Each wall is flat, endless, passes through zero and stands at right angles to its row. A trip goes straight from one point to another. Which walls does it cross, in order?

Walls:
(1): [-1.4 -1.0]
(2): [3.4 0.9]
(3): [ 3.4 -1.8]
(4): [-0.6 -2.6]
(5): [-1.2  0.7]
(6): [ 3.7 -2.1]
(7): [ 2.5 -0.5]
Trips:
[5.3 0.1] to [2.3 1.8] => none
[-3.9 -3.6] to [2.4 5.4] => 4, 1, 2, 7
[-0.1 -3.4] to [ 1.0 -0.5] => 2, 1
[2.4 5.3] to [-3.4  1.0] => 7, 2, 1

Walls:
(1): [-0.2  2.9  2.1  0.8]
(2): [ 5.0 -1.2  0.1  0.7]
(3): [ 1.4 -3.3  2.8  2.7]
(4): [-3.5 -1.2 -1.2  6.7]
(5): [ 3.7  1.4 -0.9  0.0]
(6): [-0.7 -2.3 -1.0 -0.2]
(7): [ 2.5  1.8 -1.8  0.2]
(8): [-5.2  3.1 -1.1 -6.3]
(9): [ 3.6  0.6 -2.6 -1.6]
Trips:
[ 2.7  3.4 -1.8  3.7] to [ 3.5 -4.7 -6.2 -2.8] => 1, 6, 4
[ 4.2 -0.2  3.3 -1.0] to [-4.3  3.0 -4.3  0.7] => 3, 8, 2, 4, 5, 9, 6

Walls:
(1): [-3.3 -0.5 -0.1 -0.4  4.8 -0.8 -1.2 -2.1  3.4]
(2): [ 3.0 -2.3  0.6  1.8  0.5  2.1 -1.9 -1.3 -1.3]
(3): [ 0.7 -0.4  1.3 -5.2  3.2  4.1 -2.4 -5.0 -0.7]
(4): [-2.4  1.3  2.6  3.9  1.3  1.3 -5.0  3.6 -2.4]
(5): [-2.0  0.0  6.8  2.4  0.4  4.0  3.1  1.3  2.9]
Trips:
[ 6.8  0.6  3.0  3.1  0.1 -4.1  2.9  0.8  1.1] to [ 0.7 -1.3 -1.0  1.2  2.7  1.2  2.0 -2.7  1.6] => 1, 3
[-1.2 -3.0  0.3 -1.7  2.0  5.9  2.5 -0.6  3.5] to [-0.1 -0.2 -1.4 -3.4  0.0  5.3  0.7 -0.3 -3.5] => 1, 5
[ 0.2 -6.2  1.1 -1.3 -5.1  1.3  0.9  1.7  1.8] to [-3.0 -2.2 -3.7 -1.3 -3.1 -1.8 -2.2  2.6 -0.4] => 5, 2, 4
[-3.1 -1.4  1.4 -1.6 -0.3 -4.7  0.2 -3.0 -1.1] to [ 4.3 -1.1  1.4 -1.9  3.9 -1.6  3.4  1.8  2.6] => 5
[ 1.2 -1.4 -1.4  0.8  1.1 -5.3  2.8  3.6  0.7] to [-0.3 -1.0 -5.0 -4.6 -0.6  1.2 -0.3 -1.6  1.2] => 1, 3
[-1.6 -3.2  2.5  0.0 -1.0 -1.6 -5.5  1.5 -3.0] to [-2.9 -2.0 -2.0 -3.5  2.3  3.7 -2.7 -0.2 -1.5] => 1
[ 1.2 -0.7 -1.6  1.5 -2.6 -1.7  0.4 -2.9  0.0] to [ 0.6  0.9  1.7  2.7  0.8  4.8  0.2 -1.5  1.3] => 5, 3, 4, 1
[ 3.1  2.2 -2.4 -2.8 -3.0 -1.8  3.2  1.9  1.2] to [-1.6 -0.7 -4.6  1.1  1.0 -3.4  2.7  3.9  1.0] => 1
